Every row gives one point. The last column is the point's height on a tilted bowl or saddle (a function of degree 2), plus a little noise. Count its main directions that bend up, bend down and stay straight.
In the rows, 128 means zero.

Points:
[[139 167 167 130]
 [128 154 182 119]
 [102 121 142 120]
 [126 248 163  62]
 [143  97  40  87]
 [ 96 133  85 108]
 [127 158 103 139]
 [151 195 140 128]
 [ 84 125 116 103]
 [150  70 163 104]
 [141 144 134 147]
 [149  50 102  89]
 [179 102 144 129]
 [ 57 105  73  34]
 [153  21  82  40]
 [150 104 120 138]
 [ 61 138 113  73]]
Directions: 0 up, 3 down, 0 straight

Points (26 x 5):
[[141  90 109  72 160]
 [100 145  96 118 152]
 [ 64  94 150 185 182]
 [195 110  99  77 148]
 [154 111 166  76 128]
 [ 85 105 155 166 175]
 [101  65 125 114 209]
 [ 75 117  83 106 117]
 [118 110 173 136 157]
 [174 149 165 118 120]
 [141 158 144 141 168]
 [116  96 150 128 171]
 [ 74 157  82 105 158]
 [ 86 142 185 163 186]
 [144 142  80 163 170]
 [178 138 154 105 120]
 [132 133 171 119 143]
 [109  55  80 141 194]
 [ 72 129 146 132 184]
 [ 95 123 129 167 160]
 [141 154 133  93 162]
 [152  81 121 111 181]
 [172 166   7 123 178]
 [ 65 126 158 149 192]
 [137 111 160 170 155]
 [116 134 137 159 161]]
Directions: 2 up, 1 down, 1 straight

Points:
[[161 121 139 121  83 126 128]
 [138 114  70 146 162 139 122]
 [102 147 128 103  84 146 136]
 [101 116 132  61 150 134 151]
 [151 140 171  96 125  94 156]
 [131 102 134  84  85 116 116]
 [137 119 128 175 153 165 132]
 [143  87 180 111  63 121 106]
 [148  98 115 127 183  82 144]
 [161 146 150 137 112 134 140]
 [ 87 120 147 158 119  92 125]
 [ 88 126  82  94 179 137 143]
 [127 138  95 132  90  98 110]
 [105  65 175 106  78 206 106]
 [135 116 134 125 122 127 135]
 [111  82 129 145 111  98 129]
 [139  72 106 122 120 138 130]
 [134  75  96  94 125 157 138]
 [143 112 157 124 110 131 134]
 [132 152  91 167 101 130 119]
 [ 92  98 150 198 163 118 146]
 [133  90 131  95 107 186 138]
 [154 106 166 138 141 118 147]
 [ 98 105 197 141 123 162 110]
 [113  72 117 156 163 119 137]
 [105  84 142 115 138 118 121]
 [126  83 166 249 105  99 249]
 [134 165 151 167  93 122 137]
 [ 97 151 152 101 123 148 140]
 [147 140 159  96 147 126 156]
 [107 123 114 130 146 116 126]
 [114 110 145 134 127 125 131]
 [149 160 113  85 134 105 160]
 [ 95 147 135 171  68  53 120]
 [167 160 135 154 131  93 149]
 [147 116 144 133  78 190 124]
 [104 159 116  96 101 122 135]
 [114 144 112 141 104 122 126]
 [126 158 143 136 124  73 135]
 [ 97 126  82  74 109 104 116]
 [122 104 116 129 106 162 136]]
Directions: 2 up, 3 down, 1 straight

Points, 47 rows:
[[158 119 126 119  65 130 113]
 [161 108 106 199 131 129  99]
 [161  44 194 108 145  43  59]
 [114 150  90 166 191  60  83]
 [227 126 167 147 108 103  84]
 [122  89  66 147 198 135 104]
 [ 47 223 133 188 108 154  41]
 [109 145 125 134 110  94 107]
 [140  72 108 134  68  94 104]
 [ 69 145 123  32 104 119  72]
 [ 71 139 110 148 217 123  77]
 [160 193 115 110 136 106 102]
 [155 128 111 104 151 116 109]
 [103 178 143  86 139 122  92]
 [136 147 170 208 116 126  93]
 [136 105  39 154 133 113 105]
 [171 132 112 191  86 132  92]
 [156 133  97 151 106 141 114]
 [121 200 121  97 245  86  54]
 [ 78  60 189 185 102 154  85]
 [130  94 114 137 117 108 114]
 [112  61  51 190 156  69  52]
 [106 198  58  70 118  75  62]
 [ 99 122  93 128 128 110 109]
 [ 90 111  61 161 219  71  62]
 [167 142 145  67 176  95  67]
 [161  87 188 175 145 136  97]
 [104 150 104  60  59  82  82]
 [175 133 138 145 131  91 107]
 [184  86 131 140 103 145 111]
 [112 125 139  91 113 160 109]
 [127 157  69 147 101 184 103]
 [ 86  64  88 111 124 187 115]
 [196 108 190 124 117 117  95]
 [179  77 109 189 160 113  93]
 [159 117 132  85 160 101  92]
 [151 158 115 102 172  97  97]
 [ 89 166 175  92  87 112  99]
 [ 98 108  84 155 146 101  99]
 [ 93 173  88 173 141 184  87]
 [182 155 108 183 120 167  99]
 [175  81 121 113  61 131 113]
 [106 123 249  89 124 125  86]
 [117 138 233 174 113  62 102]
 [184 149 137 172 125 109 106]
 [150  88 136 180  78 131  99]
 [146 176 147  47 123 209  41]]
Directions: 0 up, 4 down, 2 straight

Points (76 x 9):
[[168 103 110 142 100 141 155  91 135]
 [ 75 140  95  83 167 123  76 171 188]
 [ 99 112 152  77 170  91 122 150 173]
 [168 124 129 157  50 138 122 109 158]
 [189 155  77 111 150 143 112 167 168]
 [154  76 146  41 147 142 141 152 194]
 [127  69  77 128 128 112 140  98 154]
 [114 147 114 147  45  98 104  82 144]
 [163 182 157 193 120 156 166  84 160]
 [ 92 182  89 131 127 123 167 136 157]
 [113 195  97 182 143 107  64 148 148]
 [136 170 160 125 118 143 148 146 145]
 [108 142 153 158 117 122 136 116 132]
 [147 174 142 192 137 146  96  98 140]
 [ 93 174 110 121 147 138 101 143 144]
 [ 60  69  79 133 116  93 141 140 190]
 [136 102 122 127 146  99 160 164 152]
 [ 72 148 117  94 152 116 141  94 157]
 [148  78 130 157 162 149 167 119 144]
 [103 136 106 147  94 123 163 139 146]
 [ 94  32  88 116  89 134 143  63 171]
 [120 179 112 143 103 155 157 115 143]
 [107 142 140 153 112 159 117 119 132]
 [171 137 109 127 187 178 131 153 160]
 [158 155 101 141 109  76 139 115 155]
 [156 130 110 183  63 127 163 152 169]
 [121 133  63 190  88 106 172 148 172]
 [148  93 148 125 179 130  69 151 183]
 [156 119 184 131 143 214 107  79 183]
 [ 78  79 115 147 125 127 107 162 165]
 [163 111 103 127  86 107 187 135 153]
 [143 143 141  98 121 121 125 119 145]
 [ 88  89 141 171 161 124 137 181 168]
 [102  38  95 134  97 146 110  93 172]
 [137 101 112  91 147  98 147  93 150]
 [ 98  78 131 133 115 102 152 120 144]
 [125 134 116 171 151  71 118 133 154]
 [124 138 126 100 177  85 115 113 165]
 [122 141  91 171 114  87  81 100 142]
 [ 99 136 163  96 120 131 130 167 145]
 [173  71 132 114 156 152 115  92 159]
 [143  88 152 120 188  94 160 100 142]
 [ 98 124  87 149 131 112 153 115 141]
 [126 129 107 119 133 133 115 135 141]
 [159  79 117  96  76  99 149 130 165]
 [146 147  84 140 133 100 122 131 145]
 [132 125 159 113 186 161 160  86 151]
 [161 203 177 136 116  92  78 168 207]
 [150  67  93 162  89 109 103 159 190]
 [127  89 145  67 177  75 127 128 187]
 [167 154 147 117  91 145 175 123 148]
 [123 146  98  84 131  68 157  58 170]
 [133 140 144 175 149   7  94 168 249]
 [139 153 181  97  75 136 164 132 150]
 [ 86 105 100 113 138 159 126 135 159]
 [134  70 116 125 159  96 131  68 137]
 [140 160 119  94 132 133 161 153 152]
 [134 152 145 204 107 112 175 117 157]
 [110 164 177 106 158 108 142 158 157]
 [133 130 118 121  96 144 108  84 131]
 [136 143  99 157 121 115 159 156 143]
 [192 148 125 193 119 172  99 157 169]
 [185  93 172 147 110 126  98 161 187]
 [140 141 104 136 100 120 115 156 147]
 [167 133 107 149  81 111 139 114 145]
 [104 114 138 180  92 192 130  73 150]
 [158 151 151 143 149 147 180 146 143]
 [123 103 101 111 122 214 160 105 187]
 [188 133  52 181 136 147 147 158 148]
 [162 141 127 168 131 104 100 127 149]
 [105 145 121 140 171  98  84 138 153]
 [146 183  69 122 182 121 116 146 161]
 [134 113  97  94 109 140 100 115 156]
 [163 138 153  57 159 132  94 104 194]
 [160  94  97 128 130  96  98 146 173]
 [ 79 145 131 110 141 141 124 105 139]]
Directions: 5 up, 0 down, 3 straight

Points (69 x 9):
[[142 101 132 135 136 153 122 145 134]
 [122 183  86 141 184 159  67 136 186]
 [105 107 107 138 173 146 107 141 162]
 [117 144 125  98 171 149 149  99 168]
 [134 176  99  69 120 129  93 142 131]
 [194 114 112 163 124 135 105  98 161]
 [159 150 142 141 125  79 111  60 135]
 [150 149 101  90 100 100 177 106 166]
 [ 99 117 156 143 105 133 157  89 137]
 [179 132 182 134 137  92 102  84 105]
 [136 222  90  89 172 187 101 132 176]
 [163 141 187  69 153   7  91 127 134]
 [141 134 140 150 137 144 117 110 134]
 [142 158 152 160  84 138 126  89 126]
 [191  93 139 156  96 154 167 117 167]
 [228 142 115 120 124 139 132 174 178]
 [ 89 151 147  93 124  95 157 124 162]
 [139 154 162 130  94 173 106 190 125]
 [115  88 171 135 172 122  86  86 135]
 [151 160  73 117 116  90 107 108 143]
 [ 91  85 112 155 132 114 112 136 152]
 [124 125 149 131 134 118  74 113 109]
 [ 77 149 157  82 102 133 147 138 146]
 [125 119  80 124 119 107 169 151 152]
 [152 127 157  86  70  95  98 114  95]
 [ 63 109 162 119 128  72 142 140 172]
 [197 191 130  94 100 164  86 136 116]
 [136  83 139 129 121 178 162  87 155]
 [119 151 140 166 121  93 114 109 139]
 [150 119 147 153 150 138 132 145 146]
 [ 85 132 144 143 152 106 141 150 158]
 [164 108 144  75 166  94 121 126 166]
 [109 180 164 100 175 149 214  82 193]
 [105 126 181  95 114  77 111 116 127]
 [176 120 158 124 132 137 126 146 132]
 [137 123 116 124 110 131 151 133 125]
 [127 145 139 142  81 135  60 124  99]
 [142 104 146 162  81 111 199  85 166]
 [ 42 125  92 136 119 132 144 200 162]
 [144 127 125  87 107 191 159 133 124]
 [ 55  82 184 159  97 137  89 144 166]
 [141 143 137 138  85  99 107  95 107]
 [150 144 128 146 112 108 139 167 139]
 [103 134 102 126 135 109  95 120 140]
 [139  57 138 102 103 165 128 157 142]
 [121 118 168 153 146 124 127 163 141]
 [123 158 126 121  79 134  76  67 128]
 [154 146 118 109  78 133 141  89 131]
 [133 113 128 152 138 140 125 126 137]
 [122 156 103 143 144 122  82 137 138]
 [141  72 152 144  70  99 184  94 158]
 [158 127 168 121 140 136 138 148 134]
 [100 114 128 129 222 191 155 108 194]
 [118 170 147 161 117 134 122  97 140]
 [ 75 124 159 145 160 116 122 163 161]
 [130  96 230 145  55 124  80 115  94]
 [114  60  90 172 111  88  99 145 174]
 [106 146 181 117 136 109 126 155 139]
 [108 164 186 144 151  97  44 156 127]
 [204  85 127 160 156 126 131 161 207]
 [126  97 109 104 245 141 118 155 242]
 [165 164 153 122 121  95 136 134 136]
 [124  95  56  80 126 138 141 101 182]
 [120 128  91 103  81 153 117  81 149]
 [153  92  64  58 149 133 146  72 249]
 [109  95 183 166 125 110 140 129 134]
 [ 81 119  70 122 118 198  82 126 169]
 [105  81  89 172 104 171 108 130 167]
 [100 124 105 109 119  72 166 121 177]]
Directions: 6 up, 1 down, 1 straight

Points, 66 rows:
[[136 140 133 140 175 162 163 135 128]
 [211 112 141 139 160 128  95 135 112]
 [ 96 113 177  95 145 146 121  96 150]
 [ 90 102 113 136  65 108 154  82 123]
 [ 62 181  89 106 129  78 158 105 108]
 [142 134 165 147 148 135 186 142 142]
 [ 91 162 126 143 198 138 138 157 111]
 [151 180 132 115 120 130 149 141 120]
 [137 110 174 116 154  53 100 160 136]
 [158 133  78 108 145 131 199 137  76]
 [121 173 156  69 162 140 155 139 150]
 [159 113 164 173 193  84 114 150 119]
 [249 124 184 114  65 137 106 148 109]
 [166 124  95  94 124 148 152 180  89]
 [118 185  68 124 107 223 160 159   7]
 [ 93 131 144 189  90  94 127 155 126]
 [143 185 139 109  72 111 173 119 114]
 [ 91 128 148 108  93 135 127  64 136]
 [186 114  97 176  58 100 184 146  78]
 [158 138 121  78 170 121  66  93  70]
 [126 100 143 170 144 154 111 137 133]
 [128 105 159  89 126 172 138 153 137]
 [135 122 103 152 182 117 157 126 109]
 [114 115 115 143  68 198 129 132  84]
 [114  95 141  77 155 140 148 196 124]
 [118 115 110 148 117 134 145 153 116]
 [138 130 208 108 131  90 148  97 170]
 [166 177 152  81 133 123 110 157 131]
 [ 84 148  91 149 169 155 128 140  91]
 [104 180 116 143 173 146  90 134  87]
 [133  79 127 104 138  98  98 147 112]
 [117  80 130 148 166 113  81 101 104]
 [ 92 112 115 134 130 134 159 176 110]
 [116  75 150  89  93 168 104 118 117]
 [146 108 208  97  85  87 137 194 162]
 [121 155 134  82 160 164 171 117 132]
 [151 166  99 129 111 109 114 147  95]
 [102 162  96  85 155  94  82 112  79]
 [ 88 116  28 187 195 129 176 160   8]
 [147 145 155  85  93 104 100 107 128]
 [137 188 122 196 179 167 152  95  67]
 [170 197 172 103 140 175  91 126 103]
 [123  69  49 129 136 173  96 148  59]
 [120 186  66 145 124 167 134 142  43]
 [ 96 123 198 143 148 102 106 114 150]
 [111  92 124 143 158 146  80 132 111]
 [ 72 166 101  79 156 148 125 178 104]
 [127  88  93 111 144 122 181  67 109]
 [160 140 134 210 107 129 127 135 117]
 [138 137 164 159 159 180 150 171 129]
 [ 61 149 146 187 170 136 105 145  87]
 [163 128 126  96  77 178 124 121  90]
 [161 110 108 122  66 169 114  68  80]
 [ 72 103 106 171 101 109 154 173  89]
 [116 134 209 112  94 158 171 114 142]
 [146  86  79 147 168 109  71 128  59]
 [128 200 184 145 131 127 159 161 139]
 [139 131 223  60 134 198 157  91 123]
 [ 90  78 120 113 163  98  91 134  97]
 [149 105 175 175 124  76 159  86 159]
 [130  90  69 158 140  84 113 140  70]
 [137 112 133  85 125 210 132 189 107]
 [201 139 123 107 147 182 135 115  94]
 [139 123 162 160 116 129 171  94 148]
 [ 86 122 158 158 108 107  86 108 132]
 [ 50  93 124  82 154 204 137  77 118]]
Directions: 0 up, 5 down, 3 straight
